Rows are points. Each copy is the shape, with its points in the same order, turned, moved and blurred by noise. Is it also mirrored, or only turned?
(in the rows, 128 means zero)

Shape, 5 rows:
[[112  85]
 [163 136]
 [124  98]
 [120 135]
 [180 135]]
Copy 1, 5 rows:
[[100  90]
 [167 122]
 [115  98]
 [124 135]
 [183 112]]
Copy 1 is: only turned
Copy 2 (5 x 2):
[[ 72 121]
 [136 157]
 [ 89 130]
 [123 117]
 [136 176]]
Copy 2 is: mirrored

Shape (8 x 3):
[[152 138  79]
 [126 124  83]
 [128  98 142]
 [150  93  80]
 [ 89 148 142]
 [ 94 158 178]
 [131 145  90]
 [135 128 137]]
Copy 1, 8 rows:
[[167 131  82]
 [169 134 106]
 [126  92 144]
 [181 100 104]
 [114 156 153]
 [ 75 152 152]
 [151 146 107]
 [120 117 118]]
Copy 1 is: mirrored
Copy 2:
[[152 146  79]
 [124 140  82]
 [119  98 132]
 [142 109  70]
 [ 95 153 149]
 [ 96 149 188]
 [132 154  96]
 [133 128 134]]
Copy 2 is: only turned
Copy 3:
[[140 126  80]
 [116 114  90]
 [114  91 148]
 [125  83  84]
 [ 96 156 147]
 [110 163 183]
 [126 140  95]
 [128 121 140]]
Copy 3 is: only turned

Shape, 10 rows:
[[ 74 142 140 116]
 [101 141 108 139]
 [135 108 117 151]
 [167 110 159 130]
 [149 160 163  66]
 [154 130 173 116]
 [116 108 119 154]
 [ 65 146 124 117]
 [165 116 170  88]
 [107 110 126 107]]
Copy 1 (10 x 4):
[[ 84 146 144  98]
 [ 96 140 112 125]
 [123  98 123 138]
 [164 101 164 127]
 [171 161 160  65]
 [157 130 175 111]
 [103 105 132 137]
 [ 72 155 134  96]
 [174 118 171  88]
 [109 112 134  92]]
Copy 1 is: only turned
Copy 2:
[[ 78 140 131 125]
 [108 119 104 134]
 [141  91 122 126]
 [166 114 167 135]
 [153 193 154 110]
 [158 144 178 133]
 [123  87 123 133]
 [ 69 139 114 120]
 [167 148 173 108]
 [114 123 130  96]]
Copy 2 is: only turned
Copy 3, 10 rows:
[[ 84 126 167 136]
 [121 152 151 126]
 [155 124 134 139]
 [142  83 104 141]
 [ 78  81  92  91]
 [111  81 101 138]
 [150 124 148 146]
 [ 84 147 183 124]
 [115  62  98 117]
 [122 102 160 114]]
Copy 3 is: mirrored
Copy 4, 10 rows:
[[ 92 157 123 166]
 [ 79 132 140 147]
 [ 99  95 152 124]
 [156 110 148 117]
 [154 192 129 105]
 [163 136 147 125]
 [103  94 141 146]
 [ 71 155 112 171]
 [176 137 125 112]
 [103 135 109 134]]
Copy 4 is: mirrored

Shape:
[[133 155 137  91 135 158]
 [144 163 133  94 158 113]
 [166  83 103 171 116 171]
 [120  86 183 171 105  83]
 [118 162 100  76 117 148]
 [108 105 146 105 149 101]
 [100 131 121 164 116 106]
 [105 107 144 151 132  95]
 [127 148 136  99 139 134]
 [102 165 124 104 152 162]]
Copy 1 (10 x 6):
[[126 128 158  80  91 137]
 [134 164 138  73 113 121]
 [184  72 136 154 137 141]
 [126 162 154 200 135  88]
 [117 114 122  69  71 122]
 [120 144 151 112 128  73]
 [102 129 108 151 133 113]
 [114 141 134 151 141  91]
 [122 139 150  90 104 121]
 [ 95 115 149  73 112 138]]
Copy 1 is: only turned
Copy 2:
[[142 191 120 109 106 117]
 [160 181 130  98 145  93]
 [156  98  73 131 110 174]
 [149  92 177 180 146 131]
 [116 179 114  82  94  97]
 [136 144 172 106 149 131]
 [104 117 125 146 151 111]
 [126 118 155 141 159 126]
 [140 176 132 109 124 111]
 [111 200 112 108 127 124]]
Copy 2 is: only turned
Copy 3, 10 rows:
[[135 159  76 136 119 117]
 [128 179  90 100 153 111]
 [174  76 145 125 109 155]
 [111 131 195 171 161 108]
 [115 169  79 114  85 110]
 [ 93 136 117 129 152  96]
 [ 99 148 161 129 122 152]
 [ 91 126 153 140 151 120]
 [127 164  94 127 125 113]
 [115 157  76 140 115 145]]
Copy 3 is: mirrored

Shape (13 x 8):
[[ 95 169 137 142 152 172 132 178]
 [125 127 146  87 101 160 141 110]
 [174  87 179 112  96 117 154 120]
 [136 164 104 131 101 135 124 134]
 [146  91  93 106 121 145 103 122]
 [115 164 126  89 115  87 128 135]
 [169 165 169 156 131 129 138 176]
 [161 156  93 134 152 103 107 108]
 [127 106 168 124 148 145 132 110]
 [157  89 112 156 138 142 155 105]
 [173 174  92 131 133  89 123 155]
 [172  99 168  72 111 164 176 131]
 [124  96 134 134 129 112 148 116]]
Copy 1:
[[155 180 170 127 120 182 101  95]
 [115 112 166  96 114 159 128 162]
 [173  80 162 104 127 101 124 180]
 [130 156 100 114 101 150 109 148]
 [121  84 111  96 114 148  89 132]
 [118 167 123  77 128 118 142 135]
 [207 162 140 124 132 132 102 139]
 [124 123  78 129 158 123 117 126]
 [131 100 176 130 134 125 107 139]
 [142  60 119 142 115 140 127 116]
 [169 156  73 106 146 134 122 130]
 [168  77 178  82 126 160 142 173]
 [130  94 150 127 110 107 135 120]]
Copy 1 is: mirrored
Copy 2, 13 rows:
[[ 91 167 131 130 171 180 137 145]
 [120 161 154  96  81 160 130 116]
 [147 109 201 100  73 128 177 144]
 [144 171 130 133 123 126 129 146]
 [160 106 117 111  83 155 101 152]
 [145 154 157  80 141  98 110 135]
 [138 155 187 144 166 151 161 174]
 [191 128 138 147 143 126 100 128]
 [126 112 177 117 111 173 133 111]
 [142  90 130 156  93 145 163 123]
 [186 149 135 131 164 107 113 164]
 [149 142 174  75  77 177 194 129]
 [129  95 149 122 105 122 146 119]]
Copy 2 is: only turned
Copy 3, 13 rows:
[[ 83 138 126 138 182 177 138 136]
 [141 124 160  99 113 159 153  92]
 [189 104 173 122 100 115 163 147]
 [139 138 103 144 119 166 130 103]
 [153  77 113 100 118 139 118  92]
 [134 175 114  96 123 114 133 125]
 [161 140 125 163 171 150 155 175]
 [155 138  87 148 156 102 126  75]
 [134 103 180 128 144 124 142 107]
 [147  70 130 159 119 114 169  93]
 [161 149  57 144 147 115 135 122]
 [174  94 158  86 122 156 197 130]
 [123  97 140 135 116 105 147 112]]
Copy 3 is: only turned
Copy 4 (13 x 8):
[[126 192 108 169 114 144 130 155]
 [120 137 162  92 101 130 127 110]
 [139  74 197 139  99 115 139 112]
 [114 129 123 109 109 132  87 159]
 [151  97 110  99 135 126 115 108]
 [ 99 140 139 111 122  72 119 151]
 [136 139 170 192 128 124 100 172]
 [108 104 118 122 183 118  95 162]
 [116 123 152 147 135 139 147  95]
 [123  74 130 135 143 168 148 136]
 [126 114 126 133 155  93  89 205]
 [172 121 203 110 101 140 161 117]
 [107  94 132 140 124 117 155 125]]
Copy 4 is: mirrored
